Each row of a before or after table is a point. The points were changed in one or more steps. Then noise was added and the rows were shuffled. The steps act on columns, c1 being the first. Write out the steps. A step turns or swaps two columns, mirrors them in a line or flattens them onto one, adds a multiple of one to another, or multiplies or shifts one. Angles are multiples of 10 degrees, from the lower column toward the higher: turns from -170 to 170, lines from 10 to 170 but not 90. Use the fewest steps. Two steps may share a column if one is a turn and the other turns, adds or multiplies; they go together, in the order done. Otherwise the lowest column goes first.

Before, 10 rows:
[[ 42 -11]
 [ 29 -44]
 [ 51 -23]
 [-11 -60]
 [-15  21]
 [-16  28]
 [ -8 -17]
 [ 38 -12]
 [ 18  24]
 [-20  20]]
After:
[[-32  21]
 [-24  27]
 [  9  25]
 [ 40 -23]
 [-20 -20]
 [ 29 -11]
 [-23  22]
 [ 19 -44]
 [-21 -61]
 [ 32 -10]]
Steps: shift c1 by -10

Before, 12 rows:
[[ 12  14  14  44   6 -17]
 [ -5  46  -9  49   7  -8]
 [ 22  33  -4  10  13  16]
 [ 31 -28 -17 -18   4 -15]
 [-59  46  34 -16  29 -19]
 [  6  16  -2  -4 -30  19]
 [ 16  -8  45   9 -39  44]
 [ 14 -22  42  55 -54 -30]
 [-30  41 -23 -18  29  -5]
 [ 13  39  46 -34  -2 -17]
 [-27 -10  23 -18 -19  58]
 [  1   2 -22  54   1 -12]]
After, 12 rows:
[[ 39 -28 -19 -46   7 -16]
 [ 23  13  13  58   4 -16]
 [-18  43 -25  23  29  -7]
 [ 17  15  -3  10 -33  18]
 [ 30  33  -4  44  13  15]
 [-13 -11  25 -30 -19  60]
 [  7  47 -10  94   5  -9]
 [ 25  38  46   3   1 -19]
 [  8   4 -21  56   2 -13]
 [ 25 -19  43  33 -54 -32]
 [-46  46  35  29  29 -22]
 [ 25  -9  45   0 -40  45]]
Steps: shift c1 by 10; add 1 times c2 to c4

Before, 13 rows:
[[ 23 -13  36  23 -28 -50 -37 -18 -48]
 [-14  20 -17  44 -28   7  51  -6 -21]
 [ -6 -28  -1 -50   8  60  43  49 -40]
 [ 18 -36  10  -5  32  46  -7  29   0]
 [ 25 -13  29   9 -23 -13 -27  13 -16]
 [ -2 -18  -5 -53  70  33  36  47   9]
 [ 49 -47  33  10  -3  -9   6  16  -1]
 [-19 -34 -10 -17  17  62  26   8 -42]
 [-30  -7 -27  10  -8  36  14  47 -22]
 [ 59  32 -18   3 -24  32   5 -14  -4]
 [  8   3  40 -24  35  73  16  30   2]
 [ -3  14  -4  14 -48  10  30   7  -6]
 [ 12  18  -9  -3 -48  26  10 -38  31]]
After, 13 rows:
[[-20 -34 -20 -17  -9  59  26   9  44]
 [ 12  19 -13  -2  42  24  10 -37 -39]
 [-15  20 -16  43  30   3  50  -5  16]
 [  9   2  25 -23 -36  79  15  31   4]
 [ -6 -29 -13 -49   0  59  43  50  41]
 [ -1 -18 -11 -53 -70  32  36  48   3]
 [ 59  32 -23   2  25  29   3 -12  -1]
 [ 17 -36   1  -5 -32  47  -7  29   5]
 [ 50 -48  34  10   3  -3   6  15   1]
 [ -3  14  -5  15  47  10  30   7  -3]
 [ 23 -13  45  23  37 -43 -38 -18  42]
 [-30  -6 -33  10  12  30  14  47  20]
 [ 25 -13  31   9  25  -8 -27  13  11]]
Steps: turn c3 and c6 by 10 degrees; turn c5 and c9 by 170 degrees

Before, 14 rows:
[[ 12 -18  -2   8 -20 -26 -22 -27  20  21  -2  25 -28  -3]
 [  2   3 -15 -33   4  -4  42  22   3  20  28  32 -23 -21]
 [-15  -8  -1  33   9   4 -13 -29 -11  18  12  15 -17 -47]
 [ 21   6  25  13  30  19  16 -11 -35   4 -35  27  19 -23]
 [ 22 -12 -10 -23 -27 -43  17  22   4   7  -3 -24  -1 -17]
 [  1  11 -18  29  26 -37  29  19   7  12  16  26   1  -9]
 [ 43  12  23   8 -28  18 -20  15  17 -34  21  23  -5 -31]
 [ 12   8  30  22 -13 -13  41 -12  12  -8 -24  -8 -26  12]
 [-18  39  15  14 -32 -23 -10 -35 -13 -39  -5  18 -38  -5]
 [ 30 -17 -12   0  28  20  -7 -30  -7   2  -1 -33   3 -12]
 [  8  18  41 -17 -11   1   5  10 -36 -18 -16   7 -48  -7]
 [  6  35   4 -16  27  -5 -14  25  11 -40 -35   6  15 -46]
 [ 20  18  -7  17 -31  12  -9   4 -15  19  -5 -14  -6   8]
 [-25 -21 -15 -16   3   1  -2  17  -5 -11  22  14  -7 -30]]
After, 14 rows:
[[ -19  -21  -14  -16    3  -18   -3   17   -6  -11   55   14  -16  -29]
 [  23   18   -7   17  -31    4   -8    4  -15   19  -13  -13  -15    8]
 [   2   36    4  -16   27    7  -14   25   11  -40  -87    6   37  -47]
 [ -10   -9   -2   33    9  -12  -12  -29  -10   19   30   15  -42  -47]
 [  -1    3  -15  -33    5    3   42   22    4   21   70   32  -57  -21]
 [  36  -17  -12    0   29    4   -7  -30   -7    1   -3  -32    8  -11]
 [   1    8   30   22  -13   18   41  -12   12   -9  -60   -8  -65   12]
 [ -23   11  -18   29   26   28   29   20    8   12   40   26    3   -9]
 [ -28   39   14   15  -32    6  -10  -34  -13  -39  -13   18  -94   -6]
 [  43   12   24    8  -28   14  -20   14   17  -33   52   23  -12  -31]
 [  28    6   25   13   30   -1   16  -11  -35    5  -88   28   47  -23]
 [ -11  -12  -10  -22  -28   47   17   21    4    7   -7  -24   -3  -17]
 [  -7  -18   -2    7  -20   27  -22  -27   20   21   -5   26  -71   -2]
 [   7   18   40  -17  -10    4    4   10  -36  -18  -39    6 -120   -8]]
Steps: mirror c1 and c6 in the line at 20 degrees; multiply c11 by 2.5; multiply c13 by 2.5

Before (10 x 24):
[[-24 -29   0 -18 -14  16 -38  -8  -2 -22 -33  18   1   2   4  13   8  -6
   16   9  64 -12   5  41]
 [ 30 -36  13  -8  -8  47  33  33  -3  63  11 -34 -19  24   4   5  13 -25
   16  -7 -27 -18 -23 -16]
 [-62  17  13  41 -43  66  -9 -19   5 -21  10  49  27   7   7  23   4  -2
   23  -7   5 -13 -10  36]
 [ 34  -7  12 -29 -12  53  16 -39  18 -25 -33  -5  39  12 -32 -34  23  43
  -21  32  11  39 -21  42]
 [-14 -28 -10  60 -44  56  28  26  59 -34 -48  32  21   6   7  54 -30 -26
    1 -31  11 -60  -9  66]
 [ 29  37   9 -29   4 -17  57 -22   7  28   4 -19  22  13 -19   8 -50  32
   15  49  -5  -9  19  18]
 [ -3 -39  20 -22   0  51  20   9  41  19 -49 -70  -3 -24 -15 -15   0  18
  -41  41 -15  -4 -12  61]
 [-18 -49  24  22  -7   7  20 -18 -27 -17 -16 -61 -13 -27 -65   3 -27 -85
   14  50 -14  -6  19  19]
 [-40  11  36 -11 -37 -63  -8   5 -23  22   7  14  25   4 -47   3  22  13
    1  17 -13  22 -44   2]
 [-18 -68  38   3 -37  37  10  -5 -33 -32   9  -5  13  -4 -35  12 -15 -35
   24 -47  23 -11   4   0]]
After, 10 rows:
[[-17 -52  39   1 -37  -7  12  -3 -33 -33  12 -33  22  -3  10  13 -14 -35
  -61 -44  22 -11   5   2]
 [-28  -9  -1 -19 -12 -18 -36 -10  -2 -25 -32  -4   9   0  -7  10   7  -6
  -30   9  63 -11   4  41]
 [ 32 -13  13  -7  -6  26  32  35  -3  65  10 -29  48  24 -14   4  11 -24
  -36  -6 -29 -22 -19 -16]
 [-17 -57  25  24  -9  59  16 -20 -24 -14 -12 -14   9 -24  42   3 -23 -87
  -42  52 -15  -4  19  19]
 [-40 -16  38 -14 -38  -8  -9   4 -21  22  10  27 -64   3  46   5  19  13
    6  14 -13  23 -44   1]
 [ 34 -32  13 -30 -13 -17  15 -40  19 -28 -32 -62  14  10  22 -33  18  39
   11  33   9  34 -23  42]
 [ 27  27   8 -26   4  15  56 -18   5  29   3 -14 -29  14  35   7 -50  33
   12  50  -5 -11  20  20]
 [ -4 -59  20 -24  -2  54  19   9  38  20 -44 -54  42 -24 -19 -14   2  18
    8  38 -14  -7  -9  61]
 [-64  28  12  38 -43 -66 -10 -21   6 -23   8 -41  34   9   7  21   4  -1
   -6  -9   7 -11 -10  33]
 [-12 -13  -9  61 -45 -48  31  26  59 -34 -48 -35  33   6 -20  52 -29 -27
  -14 -31   9 -58  -6  67]]
Steps: turn c2 and c19 by 140 degrees; turn c2 and c15 by -150 degrees; turn c6 and c13 by 130 degrees; turn c6 and c12 by 70 degrees
